Rows are points. The ring and each string are closed loops that go straight from each point to the next, and from the last back to the first. Before rounding, they use only three directions, however many columns there are. How many times does the string pass through the ring? Passing back the other way cancels.

Ring:
[[-27, -53, 27],
[8, -63, 4],
[34, -47, -8],
[47, 11, -14],
[33, 42, -4],
[1, 52, 23],
[-30, 20, 45],
[-39, -16, 44]]
String:
[[51, 18, 17],
[46, 71, -11],
[7, 61, -16],
[2, 19, 8],
[13, 15, 36],
[-7, 59, 61],
[-8, 28, 70],
[1, -1, 45],
[-30, 6, 18],
[-55, -9, 36],
[-60, -40, 53],
[-15, -52, 60],
[-7, -43, 36],
[-10, -95, 42],
[-14, -83, -2],
[-3, -47, -12],
[7, -19, 6],
[44, -51, 10],
[70, -51, -7],
[47, -14, -32],
[17, 6, -22],
[24, 3, 5]]
Times through: 2
String:
[[15, 5, 14],
[7, 29, -7],
[11, 73, -11],
[20, 88, 24],
[21, 41, 50],
[11, 9, 35],
[1, 7, 22],
[-8, 12, 23],
[-33, 26, 21],
[-60, 29, 40],
[-63, 5, 76],
[-38, -17, 66],
[-2, -20, 45],
[-19, -17, 21],
[-46, -34, 14],
[-54, -80, 32],
[-23, -83, 38],
[4, -71, 41],
[6, -22, 18],
[-8, -27, -10],
[4, -68, -24],
[38, -83, -10],
[62, -75, 9],
[39, -34, 9],
[20, -14, 9],
[20, -4, -24],
[58, 7, -47],
[79, 17, -23],
[60, 16, 7],
[32, 10, 14]]
Times through: 5

Ring:
[[43, -32, 24, -26, -51, 6],
[78, -67, 13, 28, -32, 18],
[68, -65, -3, 66, 15, 13],
[-11, 5, -10, 26, 51, -18],
[-47, 41, 5, -37, 25, -30],
[-30, 31, 22, -67, -19, -22]]
String:
[[44, -37, -4, 36, 2, 4],
[36, -31, 0, 27, 4, 1],
[44, -43, 7, 31, 7, 5],
[31, -28, -7, 37, 18, -2],
[32, -36, -24, 87, 65, -3],
[1, -9, -18, 58, 71, -14],
[-19, 15, -17, 26, 52, -21],
[-2, 2, -2, 4, 17, -13],
[-2, 4, -2, 0, 12, -14],
[2, 0, 1, -3, 7, -12],
[-12, 9, 18, -31, 5, -16],
[-70, 61, 19, -76, 15, -37],
[-23, 19, 17, -39, 7, -20],
[-53, 43, 22, -61, 18, -30],
[-84, 72, 2, -53, 46, -44],
[-39, 36, -14, -3, 41, -29],
[6, -5, 0, 6, 12, -10],
[2, -9, 4, 17, 38, -11],
[21, -31, -13, 73, 72, -6],
[53, -56, -18, 95, 57, 6],
[41, -36, -13, 55, 21, 2],
[35, -33, 6, 21, 3, 1],
[38, -34, 2, 26, 2, 2],
[50, -42, -6, 43, 1, 6],
[47, -42, 6, 28, -3, 6]]
Times through: 2

Ring:
[[20, -16, 2, -16, -5, -30, 18, -25],
[20, -13, -15, -11, 18, -14, 18, -34],
[13, 2, -13, 7, 38, 11, 6, -35],
[6, 14, 11, 27, 37, 22, -7, -28],
[1, 21, 31, 36, 28, 23, -15, -20],
[-3, 25, 63, 39, -3, 11, -24, -2],
[-2, 21, 72, 28, -27, -5, -23, 10],
[4, 10, 67, 10, -43, -24, -14, 12],
[11, -4, 47, -5, -41, -36, 1, 2],
[17, -14, 22, -14, -24, -37, 13, -14]]
String:
[[9, 0, 40, 12, -11, -17, 0, -15],
[10, 5, 23, -6, -19, -16, -5, 3],
[19, -19, 28, -27, -47, -55, 15, -4],
[21, -26, 21, -18, -26, -50, 25, -26],
[14, -11, 24, 4, -2, -23, 13, -29],
[11, 3, 18, 0, -4, -10, -1, -10],
[21, -11, -25, -29, 4, -19, 15, -17],
[26, -23, -40, -21, 34, -16, 31, -50],
[19, -15, -15, 4, 39, -6, 23, -53],
[10, 0, 20, 13, 12, -5, 3, -26],
[11, 8, 6, 0, 8, 1, -4, -10],
[11, 11, -21, 8, 46, 24, -2, -27],
[7, 13, -1, 33, 59, 32, -3, -43],
[4, 11, 29, 44, 43, 21, -4, -43],
[6, 11, 28, 19, 10, 4, -8, -15],
[2, 23, 30, 23, 10, 16, -19, -3],
[-6, 32, 63, 54, 16, 27, -28, -9],
[-8, 28, 87, 65, 7, 18, -27, -14],
[-9, 32, 95, 56, -15, 11, -33, 5],
[1, 13, 63, 31, -11, -5, -13, -9],
[6, 9, 42, 15, -10, -8, -8, -6],
[2, 19, 57, 5, -42, -15, -22, 24],
[1, 13, 92, 8, -73, -37, -21, 31],
[6, 0, 72, 10, -46, -36, -5, 2]]
Times through: 5
